Each row is a point. The window is the flat piece filled in between its corners: a triangle in 3 columns, a solid with four corners in 4, and so on. A path goes straight from each point to the next, and from the last back to the first. List the points from which the path goes on through the window.

Window:
[[ 0.98 -0.41 -0.10]
 [-0.79  0.03  0.03]
 [-0.36  0.39  0.05]]
Path:
(1): [ 0.86 -0.48  0.50]
(2): [ 0.72  0.03 -0.63]
(3): [ 0.14  0.70 -0.73]
(4): [-0.08  0.05  0.53]
(5): [-0.07  0.11  0.22]
(6): [-0.11  0.32 -0.42]
(7): [ 0.68 -0.28 -0.28]
(8): [ 0.65 -0.35  0.13]
(9): [ 0.61 -0.31  0.33]
(10): [ 0.42 -0.14 -0.47]
(11): [ 0.65 -0.21 -0.53]
(12): [ 0.83 -0.07  0.42]
(13): [ 0.03 -0.36  0.24]
(14): [ 0.14 -0.29 -0.30]
(15): [-0.19 -0.25 -0.48]
(16): [-0.25  0.12  0.60]
Through the window after points: 5, 7, 9, 15

Window:
[[ 0.05 -0.23  0.31  0.00  0.59  0.15]
 [ 0.20  0.84 -0.29  0.46  0.15 -0.36]
 [-1.12  0.41  0.17 -1.08 -0.61  0.00]
 [ 0.16 -0.25  0.95  0.15  0.15 -0.21]
 [-0.31  0.04  0.45  0.58  0.17  0.20]
 [-0.24  0.41 -0.95 -0.55 -1.42  0.00]]
Path:
(1): [-0.54 -0.08  0.10  0.28  0.28 -0.78]
(2): [-0.21  0.14  0.05  0.59  0.27 -0.72]
(3): [ 0.24  0.74  0.11 -0.02 -0.11  0.76]
(4): [ 0.16 -0.09  0.59 -0.03  0.07  0.19]
(5): [-0.16 -0.13  0.38  0.08  0.29 -0.31]
(6): [-0.31  0.01 -0.22  0.17 -0.26 -0.58]
(7): [-0.10  0.34  0.31 -0.07 -0.37  0.12]
(8): [0.10 0.73 0.45 0.07 0.18 0.40]
Through the window after points: 2, 4

Window:
[[ 0.49  0.50  0.03 -0.15 -0.32 -0.16 -0.53 -0.33 -0.50]
 [-0.91 -0.42  0.66 -0.77  0.65 -0.41 -0.34  0.01  0.70]
 [ 0.48  0.07 -0.52  0.43  0.19  0.62 -0.35 -0.17  0.12]
 [ 1.50 -0.40 -0.10  0.22 -0.30  0.71  0.29  0.16 -0.04]
 [ 0.74 -0.09 -0.11  0.26 -0.73  0.76  0.16  0.96 -0.26]
 [-0.04  0.30 -0.31  0.01 -0.04 -0.69  0.25 -0.16 -0.81]
 [-0.62 -0.73  0.61  0.19 -0.36 -0.48 -0.37 -0.66  0.61]
 [ 0.43  0.61 -0.24  0.16  0.68 -0.95 -0.55  0.57 -0.31]
 [ 0.78  0.11  0.45  0.73 -0.34  0.69  0.26 -0.02 -0.69]]
Path:
(1): [ 0.44  0.72  0.70 -0.15 -0.52  0.09  0.35  0.36  0.47]
(2): [ 0.23 -0.42 -0.08  0.10 -0.14  0.37 -0.17  0.44 -0.24]
(3): [-0.13 -0.91  0.15  0.06  0.52 -0.42 -0.73  0.26 -0.41]
(4): [-0.27  0.04  0.42 -0.01 -0.22 -0.12  0.16 -0.36  0.67]
(5): [ 0.71  0.81  0.11  0.06 -0.53  0.12  0.29 -0.23  0.26]
(6): [ 0.56 -0.75  0.00  0.49  0.48  0.02 -0.52  0.57 -0.87]
(7): [-0.04 -0.65  0.29  0.05 -0.40 -0.03 -0.42 -0.09 -0.38]
(8): [ 0.28 -0.04  0.17  0.30 -0.22  0.06  0.03  0.08  0.33]
(9): [ 0.45  0.94  0.30 -0.03 -0.11 -0.26  0.27  0.24  0.39]
(10): [-0.27 -0.08 -0.06  0.04  0.01 -0.18 -0.44 -0.13 -0.53]
(11): [ 0.27 -0.18  0.03  0.09 -0.13  0.04 -0.45  0.40 -0.63]
(12): [ 0.16  0.34  0.03  0.28 -0.34 -0.05  0.25  0.08  0.16]
Through the window after points: 1, 5, 7

Window (12 x 12):
[[ 0.18 -0.22  0.10 -0.29  0.69  0.85 -0.35  0.41 -0.90 -0.43  0.55  0.44]
 [ 0.90  0.27  0.93  0.50  0.54 -0.32  0.68 -0.19  0.80  0.26  0.46 -0.71]
 [-0.35 -0.36 -0.27 -0.56  0.21  0.50  1.71 -0.29  0.12  0.83  0.51 -0.05]
 [-0.06 -0.20  0.29 -0.24  0.70  0.50  0.32  0.86  0.23  0.61  0.01  0.17]
 [ 0.77 -0.23  0.26  0.32 -0.08  0.19 -0.07 -0.43  0.31  0.34 -0.12  0.39]
 [ 0.55 -0.43  0.57  0.83 -0.12 -0.46  0.64  0.00  0.45 -0.56 -0.89 -0.53]
 [-0.44  0.21  0.58  0.24 -0.18  0.67  0.13 -0.08  0.37 -0.62 -0.24 -0.59]
 [-0.79 -0.73  0.33  0.44  0.08 -0.18  0.88 -0.21  0.54  0.56  0.03 -0.70]
 [ 0.07  0.39  0.39  0.64 -0.11 -0.32  0.62 -0.49 -0.53 -0.23 -0.58  0.05]
 [ 0.31  0.38 -0.26 -0.49  0.80  0.31 -0.76 -0.41  0.56 -0.47 -0.04  0.05]
 [ 0.11  0.55 -1.16  0.00  0.15  0.40  0.00  0.00 -0.24 -0.15  0.41  0.30]
 [ 0.52 -0.25 -0.06 -0.59 -0.42 -0.96 -0.38  0.63  0.14  0.52  0.07 -0.78]]
Path:
(1): [ 0.10 -0.26  0.32  0.09  0.11 -0.31  0.49  0.20  0.36 -0.17  0.00  0.03]
(2): [ 0.61  0.28  0.18  0.18  0.37  0.41 -0.15 -0.15  0.01  0.72 -0.24 -0.70]
(3): [ 0.43 -0.08  0.13  0.20  0.86  0.83  0.31 -0.47 -0.28  0.67 -0.18 -0.57]
(4): [-0.24 -0.12  0.15 -0.08  0.01  0.07  0.27  0.06  0.26  0.09  0.35 -0.01]
(5): [-0.54  0.01  0.06  0.20 -0.01 -0.19  0.91  0.07  0.43 -0.22  0.47  0.58]
(6): [ 0.21  0.07  0.25  0.38  0.40  0.67  0.32 -0.35 -0.06 -0.11 -0.22 -0.31]
(7): [ 0.57 -0.06  0.02  0.22  0.34  0.45  0.16 -0.23  0.02  0.19 -0.37 -1.30]
(8): [ 0.05  0.11  0.17 -0.19  0.23 -0.15  0.08  0.06  0.34 -0.06  0.24  0.31]
(9): [ 0.03  0.06  0.29 -0.17 -0.06 -0.31  0.13  0.10  0.20 -0.40  0.13  0.50]
(10): [ 0.53 -0.18 -0.02  0.38  0.39  0.53  0.04 -0.23 -0.37  0.20 -0.03 -1.02]
(11): [ 0.19  0.07 -0.09 -0.10  0.61  0.54 -0.03 -0.13 -0.62  0.16  0.08 -0.46]
(12): [ 0.16 -0.18  0.36 -0.18  0.16  0.09 -0.21  0.41  0.38 -0.90  0.33  1.14]
Through the window after points: 1, 7, 11
